Rows are points. Each copy is the shape, with its points in the same order, turned, moved and blurred by noise. Is it also mirrored, or only turned?
(in the rows, 128 means zero)

Shape (8 x 2):
[[104  99]
 [173 114]
 [162 135]
 [156 153]
 [142 147]
 [133 190]
 [146 149]
 [ 59 111]]
Copy 1 (8 x 2):
[[167  99]
 [101  98]
 [103 123]
 [106 143]
 [119 138]
 [119 186]
 [116 139]
 [215 125]]
Copy 1 is: mirrored
Copy 2 (8 x 2):
[[137  87]
 [ 81 129]
 [ 96 140]
 [105 166]
 [112 152]
 [141 183]
 [117 150]
 [184 101]]
Copy 2 is: mirrored
Copy 3 (8 x 2):
[[157 113]
 [ 94  88]
 [ 90 112]
 [ 85 134]
 [104 135]
 [ 88 178]
 [ 97 135]
 [192 143]]
Copy 3 is: mirrored
Copy 4 (8 x 2):
[[170 119]
 [102  98]
 [101 118]
 [ 97 138]
 [112 138]
 [ 97 183]
 [108 141]
 [202 151]]
Copy 4 is: mirrored

Shape (8 x 3):
[[152 173 182]
 [107  78 105]
 [102 144 146]
 [112 131 158]
 [ 99 157 153]
 [132  87  91]
 [116 123  89]
 [104  69 108]]
Copy 1 (8 x 3):
[[133  74 102]
 [151 179 179]
 [112 117 152]
 [133 109 152]
 [104 105 147]
 [158 190 150]
 [118 178 141]
 [156 179 186]]
Copy 1 is: mirrored
Copy 2 (8 x 3):
[[169 135  74]
 [111 122 191]
 [142 167 126]
 [128 149 119]
 [155 170 114]
 [138 108 192]
 [161 138 181]
 [101 121 186]]
Copy 2 is: mirrored
Copy 3 (8 x 3):
[[142  74  75]
 [103 161 154]
 [141 144  95]
 [132 141  93]
 [157 139  79]
 [115 141 166]
 [144 145 162]
 [ 95 170 161]]
Copy 3 is: mirrored

Shape (8 x 4):
[[167 130 136 144]
 [141 126 158 124]
 [211 146  72 100]
 [134 148 112 132]
 [186 104 103  99]
 [141 101 117 143]
 [ 93 131 175 154]
 [ 78 150 132 112]]
Copy 1 (8 x 4):
[[114 142 108 133]
 [ 92 110 121 144]
 [179 147  63 177]
 [136 123 143 163]
 [150 107  69 149]
 [135 113 122 117]
 [ 69 105 169 125]
 [114  82 174 170]]
Copy 1 is: only turned
Copy 2 (8 x 4):
[[168 154 117 151]
 [148 152 154 164]
 [163 115  56 188]
 [149 119 129 137]
 [133 149  80 188]
 [130 163 112 138]
 [142 154 191 118]
 [106 105 165 129]]
Copy 2 is: only turned
Copy 3 (8 x 4):
[[ 88 100 131 139]
 [105 132 125 151]
 [ 83  62 217 147]
 [141 101 136 136]
 [ 70 114 190 119]
 [102 119 135  98]
 [138 146  75 138]
 [173 148 131 137]]
Copy 3 is: only turned
Copy 4 (8 x 4):
[[112 179 123 124]
 [ 99 147 143 130]
 [152 244 175 100]
 [132 160 143  93]
 [149 200 172 142]
 [148 154 125 133]
 [ 98  98 108 121]
 [125  96 156  82]]
Copy 4 is: only turned

Shape (10 x 6):
[[111 123 100 109 164 154]
 [129 145  99 134 111 123]
 [114 158  95 151 137 142]
 [ 95  84 175 151 122 104]
 [178 151 163  89 110 150]
 [119  82  94 138 105 114]
 [118 159 123  94 177 159]
 [169 130 129 152 142  84]
 [142  82 124  66 168  72]
 [169 109 173  73 190 136]]
Copy 1 (10 x 6):
[[168 134 155 114 108 144]
 [146 137 107  99 112 114]
 [151 164 112 120 113 110]
 [ 87 110 169 119 161  75]
 [ 88  77 100 135 117 158]
 [120 125 154  58 101  98]
 [169 119 137 156 125 164]
 [107 144 109  82 160 135]
 [134  76 173  59 173 167]
 [104  92 165 134 154 199]]
Copy 1 is: only turned
Copy 2 (10 x 6):
[[172 108 100  77 110 104]
 [148 123 123 138 114 101]
 [158 111  92 148 100 102]
 [ 87 163  88 106 163 146]
 [122  82 176 113 110 149]
 [143 133 111 122 180  85]
 [163  98 107  82  74 121]
 [166 156 137 141 136 157]
 [159 177 170  47 138 119]
 [152 115 160  40 112 180]]
Copy 2 is: only turned
Copy 3 (10 x 6):
[[131 104 142 135 161 108]
 [114 137 111  98 122 105]
 [136 142 126  96 143 127]
 [ 91 135 126 176  79 155]
 [ 61 152 176 114 116  63]
 [131 122  85 146  96 101]
 [108 111 172 119 177 113]
 [116 114 154  94  64 115]
 [ 86  38 143 147  95  94]
 [ 87  87 215 155 119  84]]
Copy 3 is: mirrored
Copy 4 (10 x 6):
[[130  84  94 153 112 123]
 [119 128 151 114 106 139]
 [111 119 115 111  88 118]
 [100 172 125 168 181 111]
 [168  82 170 111 166  99]
 [ 94 128 132 150 138 179]
 [160  81 109 146 112  89]
 [162 162 133 110 146 156]
 [186 119 139 202 146 168]
 [209  88 112 159 187 109]]
Copy 4 is: only turned

Shape (12 x 8):
[[100 116 129 102 177  84 185 102]
 [153 125 117 100 117 205 148 105]
 [ 94 161  66 167 132 137  65 138]
 [148 108 104 124 112 122 203 151]
 [157 115 117  72  92 126 144 145]
 [ 73  99 136 107 118 100 213 116]
 [150 115 120 174 129 159 130  82]
 [141 120 165 136 152 163 126 100]
 [132 138 129 163 126 149  91 144]
 [ 85  99 108 103 160 104 163 159]
 [149  83 131 137 131 185 117 109]
 [ 83 199  84 146 141 121 149 154]]
Copy 1 (12 x 8):
[[144 168  83 138 191  93 102 128]
 [ 95  89 134 102 102 120  99  98]
 [129 151 183 190 109  99 191  87]
 [142  91 107 148 176 161  98 113]
 [122  88  94 100 152 149 156 113]
 [194 136  85 118 185 112  88  97]
 [120 141 126 160  73 132  97 120]
 [124 143 137 117  93 107 103 158]
 [136 129 170 155  94 133 154 139]
 [153 159 133 122 205 124 126 112]
 [107 146 149 109  86 153 107 117]
 [154 105 158 198 167  71 151 103]]
Copy 1 is: mirrored
Copy 2 (12 x 8):
[[143 124 136  92 104 128 152  39]
 [115 145 173 158 191 109 144 136]
 [185 121  94  84 114 114 163 204]
 [136 158 178 138 111 103  88  98]
 [154 169 139 184 124 149 107 112]
 [176 153 141 112 122  82 103  32]
 [114 105 140  83 170 126  99 149]
 [103  95 106 127 171 114 134 109]
 [132 109  99 123 133 104 127 165]
 [179 128 142 132  88 103 154  77]
 [141  83 139 153 175 116 115 140]
 [142 179 115  67  92  80 167 140]]
Copy 2 is: only turned
Copy 3 (12 x 8):
[[124 169  73  65 139 178 127 144]
 [ 79 133 121 124 111  84 168 137]
 [165 209 164 146 104  97  83 169]
 [122 171 122  92 125 150 173  80]
 [118 176  84 160 126 129 180 103]
 [133 182  87  65 189 161 185 130]
 [113 126 137 106 149  88 100 128]
 [115 100 114 128 139 118 121 155]
 [156 146 151 156 126 108 108 148]
 [173 186  87  82 112 160 163 148]
 [134 111 119 118 126  69 147 133]
 [130 219 178 110 111 165 129 166]]
Copy 3 is: mirrored

Shape (14 x 9):
[[103 149 145 149 127  96 108 118 163]
 [125 174 104 157 105 183 121 150 121]
 [134 108  48 148 133 249 106 153 108]
 [157 131 135 133 112  99 108 165 113]
 [155 135 136 152 129 102 134 112 109]
 [112 150 114 140  91 134 131 136 133]
 [109 145  86 132 103 155 107 112 118]
 [118 157 146 118  69  99 143 147 106]
 [120 138  94 146 128 102 222 149 118]
 [114 137 133 137  82 105 160 132 166]
 [104 143 117 146 122  93 112 158 111]
 [136 169 128  87 131  99 111 154 123]
 [102 130 131 116 133 141 120 145 107]
 [116 156 112 147  70  87 127 118 158]]
Copy 1 (14 x 9):
[[169 134 106 140 138 126 152 135 108]
 [143  96 127  88  87 112 124 113 174]
 [124 126 186  57  30  80  76  95 158]
 [105 158  93  96 121 153 141 136 131]
 [101 124  95 120 131 117 126 152 112]
 [149 116 128  86 128 120 144 137 144]
 [149 134 139  87 106  79 133 141 151]
 [126 123 113  86 159 152 163 167 160]
 [ 79  69 156  85 144 128 180 129  95]
 [154 109 127  87 173 140 147 132 113]
 [131 142 114 106 103 136 177 150 123]
 [110 166 115 126 141 130 172 120 163]
 [126 143 156 122 107 132 140 148 145]
 [168 122  95  79 162 112 163 141 120]]
Copy 1 is: mirrored
Copy 2 (14 x 9):
[[140 136 132 118 141 122 177 124 107]
 [ 84 119 105 134 158  67 107  96 133]
 [ 76 102 160 153 210  67  34 130 171]
 [140 136  85  92 139 140 106 106 111]
 [132 142 102 139 131 140 114 116  88]
 [ 97 101 123 121 131 102 135 113 122]
 [ 91 103 148 126 159  99 111 131 100]
 [102 105  85  91  86 125 132 105  97]
 [ 54 113  96 148 119 190 134 111 133]
 [115 109 126 117 112 135 166  89 132]
 [108 123  91  89 158 137 140 137 108]
 [106 166 121  69 122 126 121 115  99]
 [104 137 121 103 128 108 112 159 133]
 [112 101 134 108 131 125 181  84  91]]
Copy 2 is: only turned
Copy 3 (14 x 9):
[[127 120 161 114 133 168  96 109 148]
 [145 131 149 114 153 114 103 176  74]
 [134  96 157 174 168  62 152 225  69]
 [135 110  85 105 153 132 122 118 130]
 [116 133 118 115 148 104  95 107 147]
 [132 132 130 114 138 143  90 166 121]
 [125 111 156 109 150 113 103 189 132]
 [119 145  87  76 120 151  91 153 132]
 [119 130  88 159  91 105  32 140 119]
 [137 155 118 134 122 170  77 150 148]
 [113  87 115 103 138 147  89 129 120]
 [160  97 111  80 106 130 118 125 137]
 [106 106 130 115 111 123 129 149 117]
 [143 137 129 105 151 171  63 154 160]]
Copy 3 is: only turned

Shape (15 x 11):
[[ 80 114 141 132  93  50  96 147 201 121 130]
 [149 143 135 154 176 138 115 124  85  90 113]
 [153 153 117 130 158 161 136 146  82 151 136]
 [160 138 132 127 139 133 101 161  59 156 136]
 [181 153 134 163 165 138 141 138  83 127 192]
 [131 135  82  31 115 163 166 161 119 118 143]
 [105 135 133 123  77 109  81 113 185 112 136]
 [108  80  94 128  96 122 115 156 199 125 122]
 [132 107 113 116  87  61 128 127 151 107 124]
 [158 163 123  98 182 127 106 146 108 133 159]
 [ 90 149 158  89 120 164 197 134 111 142 135]
 [136  83 164 112  91 116  96 128 162 106 137]
 [147 198 143  95  93 159 192 150 142 144 107]
 [137 107 169 132 122  73 116 104 202 149 106]
 [168 146 155 138 165 129 118 194 104 105 142]]
Copy 1 (15 x 11):
[[160 123 165 127  99  60 163 150  30 140 132]
 [138 114 111 137 102 174  72 103 133 132 131]
 [146 116 100 119 151 177 108 137 159 133 117]
 [132 133 100 153 139 158 109 145 161 164  91]
 [204 126 101 150 104 195 105 139 166 130 116]
 [148 129 167  51 185 152 163 114 164 189 114]
 [148 148 172 138 133  96 163 134  73 137 168]
 [156  91 154 116 132  50 182 112 103 131 150]
 [152 124 187 131 105 107 165 122  85 133  92]
 [166 143 118 104 121 149  79 154 151 160 125]
 [147 141  94  57 166 190 177 119  98 153 124]
 [142 155 139 141 102  89 174  98 101 155 137]
 [174 155 118  80 212 168 146 107  91 123  99]
 [144 167 132 113  94  74 156 129  70  87 124]
 [190 121  92 142 119 140  82 109 129 172 106]]
Copy 1 is: only turned
Copy 2 (15 x 11):
[[131 151 189  89 144 149  71 148  90  66 110]
 [109 132 132 164 115 166 178 123 125 178 147]
 [131 140  77 158 126 114 157 112 137 161 147]
 [ 91 154  75 169 140 112 156 129 105 143 139]
 [133 202  75 147 110 148 174 130 136 157 171]
 [169  99  72 122 179 103 194 108 159  86 105]
 [161 138 159 100 115 140 106 147  80  92  80]
 [180 111 154  87 180 130 113 158  92 100 130]
 [128 164 175 116 179 132 132 139 110  87  92]
 [107 150  67 117 124 158 161  90 118 131 130]
 [151 116 103 145 117 100 132 132 207 102 129]
 [129 138 139  94 138 145 129 201 102 107  96]
 [154 137 124 102 100  46 165 104 179 116 119]
 [114 158 171  67 138 138  79 155 127 139  91]
 [ 91 147 101 121 119 134 183 137 111 135 182]]
Copy 2 is: mirrored
Copy 3 (15 x 11):
[[181  78  82 123 168  70  73 129 124 117  77]
 [127 140 175 120  89 145 152 123  83 114 117]
 [112 133 150 139 121 165 157 140 109 149 166]
 [117  93 167 137 139 172 167 130 113 162 139]
 [159 136 177 117  91 165 147 167 120 173 156]
 [130 148 151 181 200 136 132 148 147  84 200]
 [145  90 120  86 160  82  74 118 153 106 116]
 [156 107  92 126 178 139  42 131 117 100 125]
 [196  97 122 143 147 118  97 104 149 104 113]
 [138 160 173 129 155 127 158 140 108 164 137]
 [102 124 114 176 116 121 156 187 158  91 161]
 [155  91 137 100 162 139  92 144 158  88  87]
 [141 131  87 120 137 123 185 153 151  89 206]
 [168 126  65  98 145 121 112 127 152 114  60]
 [163 112 169 115 138 155 167 172  78 136 132]]
Copy 3 is: only turned
Copy 4 (15 x 11):
[[ 67 182 188 190 137 114 166 185 108 114  97]
 [119  75  94 127 132 159 137 134 155 152  96]
 [163  79 128 111 124 158 109 154 145 136 141]
 [165  93 151  94 135 158 123 184 168 153 117]
 [136  63 140  96  63 158 127 142 143 161 127]
 [214 127 165 139 151  97  83 121  84 125 115]
 [121 134 171 188 138 115 201 175  98 104  96]
 [127 189 177 193 137 119 164 127 127 120 136]
 [104 157 162 173 138 105 153 172 100 174 102]
 [163  98 131 128  92 149 103 172 146 125  84]
 [145 104 144 100 162 144 100 138  57 101 152]
 [137 167 165 148 136 150 198 156 101 138  90]
 [166  73 163 165 159 170 100 157  49 132 155]
 [ 94 177 129 187 120 172 172 196  87 131 115]
 [138  91 166 123 112 192 112 131 153 151  83]]
Copy 4 is: only turned
